Rows are points. The points of each table are mixes of a few directions, plus a little noise. Count the directions of each table, and those that both share. Where both have some left over, give the other angles between the two spaces (their principal angles), to ten degrees, smallest first.

First, 6 rows:
[[ 1.1 -4.1]
 [ 0.5 -1.9]
 [-2.7  9.9]
 [ 0.5 -1.9]
 [ 1.0 -3.7]
 [-0.5  1.8]]
Second (7 x 2):
[[ 0.7 -2.8]
 [-0.4  1.5]
 [ 1.5 -5.6]
 [ 1.7 -6.2]
 [-0.1  0.4]
 [-1.3  4.7]
 [-2.1  7.8]]
Directions: first 1, second 1, shared 1

First:
[[-0.8  1.6  0.2  0.7]
 [ 4.2 -6.6  3.2  0.2]
 [-0.7  3.7 -2.2 -2.2]
 [-3.6  3.4 -2.5  0.4]
 [-3.9 -0.1  1.2  5.1]
 [ 3.4  2.1  0.8 -2.9]
 [-0.1 -2.6 -7.7 -7.2]
 [ 1.5 -1.5  6.9  5.7]]
Second, 5 rows:
[[-2.9 -2.2 -3.5 -0.2]
 [ 2.6  5.2  5.3  2.1]
 [-0.1 -1.3 -6.4 -6.0]
 [ 4.1 -3.3  2.8 -0.5]
 [-3.3  1.5  1.8  4.9]]
Directions: first 3, second 3, shared 3

First (9 x 6):
[[-2.2 -1.0 -2.9 -1.5 -3.3 -1.0]
 [-5.3 -2.1 -5.0 -1.9 -6.1 -2.4]
 [ 0.3 -0.8  2.4  0.1  3.1  0.0]
 [-5.7 -6.3 -4.0 -7.3 -3.4 -3.3]
 [ 7.4  3.8  0.7  0.0  1.2  3.7]
 [ 7.1  4.9  2.1  2.6  2.1  3.7]
 [-2.5 -1.1 -2.8 -1.4 -3.2 -1.1]
 [ 0.7  1.7  4.4  4.8  4.4  0.5]
 [ 0.1  0.9  5.2  4.5  5.4  0.2]]
Second (9 x 6):
[[-4.4  1.4  7.9 -6.6 -2.7 -2.8]
 [ 1.5 -2.1 -4.0  1.8  1.5  0.8]
 [ 4.1  5.3 -1.4  7.7 -0.3  2.7]
 [-1.7 -2.0  1.0 -3.3 -0.1 -1.2]
 [-1.9 -4.1 -0.9 -3.8  1.0 -1.5]
 [-5.8 -2.1  6.3 -9.1 -1.8 -3.7]
 [ 2.8 -0.5 -4.5  4.1  1.4  1.7]
 [ 4.0  3.4 -2.7  6.9  0.4  2.6]
 [ 1.3  0.7 -1.6  2.3  0.4  0.8]]
Directions: first 3, second 2, shared 1; angles 80

First (9 x 9):
[[ 0.2  0.7  1.2  1.1 -1.9 -1.5  0.7 -0.6 -1.7]
 [ 0.3  0.7  1.4  1.0 -1.9 -1.5  0.7 -0.6 -1.7]
 [ 1.1  3.5  6.2  4.6 -9.3 -7.1  3.5 -3.4 -8.6]
 [-0.9 -2.2 -3.9 -2.8  5.6  4.3 -2.2  2.1  5.2]
 [ 0.5  1.4  2.5  1.8 -3.7 -2.8  1.3 -1.3 -3.4]
 [-1.2 -3.4 -6.2 -4.5  9.2  6.9 -3.5  3.3  8.4]
 [ 0.7  2.0  3.6  2.5 -5.4 -4.1  2.0 -1.9 -4.9]
 [-0.2 -0.9 -1.5 -1.2  2.3  1.7 -0.8  0.8  2.0]
 [-0.7 -1.8 -3.3 -2.4  5.0  3.7 -1.8  1.8  4.4]]
Second, 8 rows:
[[  5.0  -0.8  -1.9  -1.2  -0.1  -5.4  -0.3  -1.2   2.2]
 [  0.0   0.1  -3.8   1.9   1.0   1.3   4.9   1.4  -1.4]
 [  4.5   4.7   2.7  -2.8   1.4   0.0  -2.6  -0.2  -2.2]
 [  2.7   2.6   4.7  -4.0   2.3  -1.2  -0.9  -1.0   0.2]
 [ -5.5  -1.8  -4.4   4.3  -0.2   4.4   6.2   2.3  -1.9]
 [  2.3  -0.8   2.3  -3.2   2.4  -3.7   2.9  -1.7   2.8]
 [ -1.9   3.2   7.8  -2.1  -1.8   3.2 -10.8  -0.5  -1.3]
 [ -7.3  -6.8  -7.9   7.4  -4.8   0.8   0.3   1.3   1.5]]
Directions: first 1, second 4, shared 0; angles 80

First, 11 rows:
[[ -0.2   2.1   0.3  -4.1   1.2   0.8   1.2  -1.2   0.9  -5.9  -0.8  -0.2]
 [  1.0  -8.5  -1.5  17.6  -4.9  -3.5  -4.4   5.3  -3.7  24.2   2.9   0.4]
 [  0.2  -1.3  -0.3   2.7  -0.7  -0.5  -0.8   0.9  -0.6   3.8   0.5   0.2]
 [  0.1  -0.5   0.0   1.3  -0.6  -0.2  -0.4   0.6  -0.3   1.9   0.3   0.1]
 [  0.1   0.0  -0.1   0.0   0.0  -0.1   0.1   0.0   0.0  -0.2   0.0  -0.1]
 [ -0.5   3.8   0.7  -8.1   2.4   1.6   2.1  -2.5   1.7 -11.1  -1.3  -0.3]
 [  0.0   1.4   0.3  -2.7   0.7   0.6   0.6  -0.9   0.6  -3.6  -0.4  -0.1]
 [  0.1  -1.1  -0.1   1.9  -0.5  -0.4  -0.5   0.7  -0.4   2.6   0.3   0.1]
 [  0.0   0.1  -0.1  -0.1   0.2   0.1   0.2   0.1   0.1  -0.2   0.0  -0.1]
 [ -0.4   3.6   0.6  -7.6   2.2   1.5   1.9  -2.3   1.6 -10.4  -1.1  -0.4]
 [  0.0   0.6   0.2  -1.3   0.3   0.2   0.3  -0.3   0.2  -1.4  -0.1  -0.1]]
Second (10 x 12):
[[  0.3  -2.6  -0.4   2.2  -2.9  -0.2  -2.4   2.5   2.4   9.1  -1.3  -0.4]
 [ -0.7  -2.4   0.1  -0.2  -1.9  -0.4  -3.1  -0.1   1.2   5.9  -1.0  -1.2]
 [  1.9  -3.0  -1.3   5.6  -4.3   0.0  -1.2   6.5   4.0  13.6  -1.5   0.8]
 [  1.2   4.7  -0.1  -0.1   4.0   0.4   5.9  -0.2  -2.5 -12.3   2.1   2.3]
 [ -0.3   1.2   0.3  -1.4   1.5   0.1   0.9  -1.7  -1.3  -4.7   0.6  -0.1]
 [ -2.8  -1.1   1.2  -5.5   0.8  -0.4  -3.8  -6.3  -1.8  -3.2  -0.1  -2.7]
 [  0.6   0.1  -0.2   1.1  -0.2   0.0   0.7   1.2   0.5   0.8  -0.1   0.5]
 [ -0.9   2.5   0.7  -3.4   3.3   0.0   1.7  -4.0  -2.9 -10.2   1.1  -0.2]
 [ -2.7   0.3   1.4  -6.0   2.3  -0.3  -2.3  -6.9  -2.7  -7.3   0.6  -2.2]
 [  3.5  -0.1  -1.9   7.7  -2.6   0.5   3.5   8.9   3.3   8.4  -0.4   3.1]]
Directions: first 1, second 2, shared 0; angles 30
